Each row is a point. Each copy is the shape, with its points in the same order, turned, moved and blurred by noise. Is it also mirrored, or only turned?
(in the rows, 128 means zero)

Shape (7 x 2):
[[128 125]
 [131 165]
 [ 54 191]
 [126 120]
 [ 94 124]
 [118 121]
 [105 119]]
Copy 1 (7 x 2):
[[131 122]
 [149 154]
 [ 91 212]
 [125 119]
 [ 96 136]
 [117 119]
 [106 126]]
Copy 1 is: only turned
Copy 2 (7 x 2):
[[127 129]
 [165 152]
 [149 232]
 [120 133]
 [110 162]
 [118 140]
 [111 153]]
Copy 2 is: only turned
Copy 3 (7 x 2):
[[115 120]
 [145 137]
 [207  81]
 [105 114]
 [125  89]
 [116 107]
 [118  96]]
Copy 3 is: mirrored

Shape (6 x 3):
[[103 128 148]
 [ 80 130 125]
 [ 91 166 124]
 [ 94 135 161]
 [173  97 162]
 [157  79 155]]
Copy 1 (6 x 3):
[[116 133 154]
 [116 164 153]
 [ 88 160 133]
 [106 130 166]
 [153  73 132]
 [169  82 141]]
Copy 1 is: mirrored
Copy 2 (6 x 3):
[[128 124 159]
 [102  98 156]
 [ 79 128 154]
 [124 126 176]
 [188 148 123]
 [194 126 129]]
Copy 2 is: only turned
Copy 3 (6 x 3):
[[137 103 163]
 [151  91 138]
 [173 119 141]
 [146  96 174]
 [ 67 127 174]
 [ 64 104 161]]
Copy 3 is: mirrored
Copy 4 (6 x 3):
[[127 116 149]
 [ 99 104 135]
 [ 89 138 140]
 [122 121 166]
 [200 139 132]
 [198 117 126]]
Copy 4 is: only turned

Shape (11 x 6):
[[102 130 188 166  92 109]
 [118 173 124 154 181  94]
 [168 148  97 113 177 141]
 [151 162 109 124 125 140]
 [103 119 109 108  90 121]
 [175 103 113 102 180 163]
 [130 108 109 158 124  92]
 [136 166 139 151  87 171]
 [144 155 167 135  86 129]
 [ 88 102 122 164 129  74]
 [170 150 171 135 118 135]]
Copy 1 (11 x 6):
[[150 113 126 185 136  63]
 [143 125 129  87 196  92]
 [117 148 120  84 157 172]
 [109 140  94 116 149 133]
 [119  76  92 135 105 123]
 [123 146 150 110 144 201]
 [159  89  98 147 167 134]
 [ 76 150  96 171 137 111]
 [124 156  96 166 117  95]
 [165  57 121 145 172 104]
 [136 177 112 153 128 119]]
Copy 1 is: only turned
Copy 2 (11 x 6):
[[ 97  97 172 150 127 181]
 [155 185 158  96 117 168]
 [182 151 123  95  95 101]
 [141 124 132 100  72 122]
 [ 90 106 127  91 126 116]
 [207 117 105 109 121  89]
 [109 146 114 140 130 131]
 [123  80 137 115  57 163]
 [114  92 172 137  85 140]
 [ 96 154 127 130 168 159]
 [155 100 167 151  84 132]]
Copy 2 is: only turned
Copy 3 (11 x 6):
[[141 161 204 105  88 154]
 [ 67 140 167 124 160 184]
 [ 96 143  96 148 178 163]
 [ 98 173 115 142 134 139]
 [110 136 142 130 103  91]
 [145 127  84 159 182 157]
 [108 117 142  81 123 137]
 [125 190 127 147  80 158]
 [141 193 157 122 105 133]
 [ 93  94 183  87 120 135]
 [150 191 138 123 142 154]]
Copy 3 is: mirrored

Shape (12 x 8):
[[115 113  94 140  95 158 111 100]
 [170  83 141 140 137 117 108  99]
 [119 101 116 127  89 154 151 146]
 [146  72 167 136 138 151  72 113]
 [133  94 146 147 112 161 127 126]
 [ 99 128 117 127  59 119 121 143]
 [128  95 128 180 146 146 100 139]
 [174 172 161 103 124  61 106  45]
 [169 147 108  67 151  82 105 110]
 [119 144  91  78 136  73 142 102]
 [ 97 103  91 102 121  90 134 109]
 [140 110  93 122  75 106 128 130]]
Copy 1 (12 x 8):
[[120 175 112 144 168 108 130  90]
 [120 137 110 129  80 107 108  74]
 [ 92 149  89 146 151 114 144 142]
 [ 85 146 125 101 114  92  77  92]
 [ 90 153 113 135 124 119 109 132]
 [108 173 102 107 160 128 183 134]
 [ 89 155 154 154 121  96 122 107]
 [223 152 116  76  85 146 128  72]
 [202 107 118 103 122  81 139 115]
 [192  93 115 118 146 113 177 109]
 [140 107 122 123 154 117 187  85]
 [132 154  80 135 130  93 183 111]]
Copy 1 is: only turned
Copy 2 (12 x 8):
[[173 129 109 116  91 108 124 151]
 [159 129 161 168  87 138 116 109]
 [174  83 125 109 117 138 164 148]
 [142  94 159 163  72 156  75 127]
 [160 105 116 141  88 160 134 129]
 [130  80 107 123  97  89 162 164]
 [154 140 133 166 102 157 113 170]
 [ 95 135 139 171 104  56 116  34]
 [135 127 191 144 154  65 109  87]
 [129 138 177 110 146  65 151 100]
 [136 128 175 104 108  91 156 135]
 [168 102 136 142 111  82 165 147]]
Copy 2 is: mirrored
Copy 3 (12 x 8):
[[139 126 100 154 102 182 122  93]
 [142 138 105 118  96  98  87  83]
 [136  98 124 134 111 175  93 138]
 [151 175 113 150 105 117  57  92]
 [156 132 131 143  97 147  85 119]
 [110 129  95 129 110 185 122 160]
 [150 135 122 183 123 110 103 113]
 [105 189 116  40  83 109 160  75]
 [100 147 108  55 163 126 121  69]
 [ 63 119 120  79 140 151 139  83]
 [ 62 112 107 123 120 155 114  96]
 [117 101  76 110 113 160 117 127]]
Copy 3 is: only turned
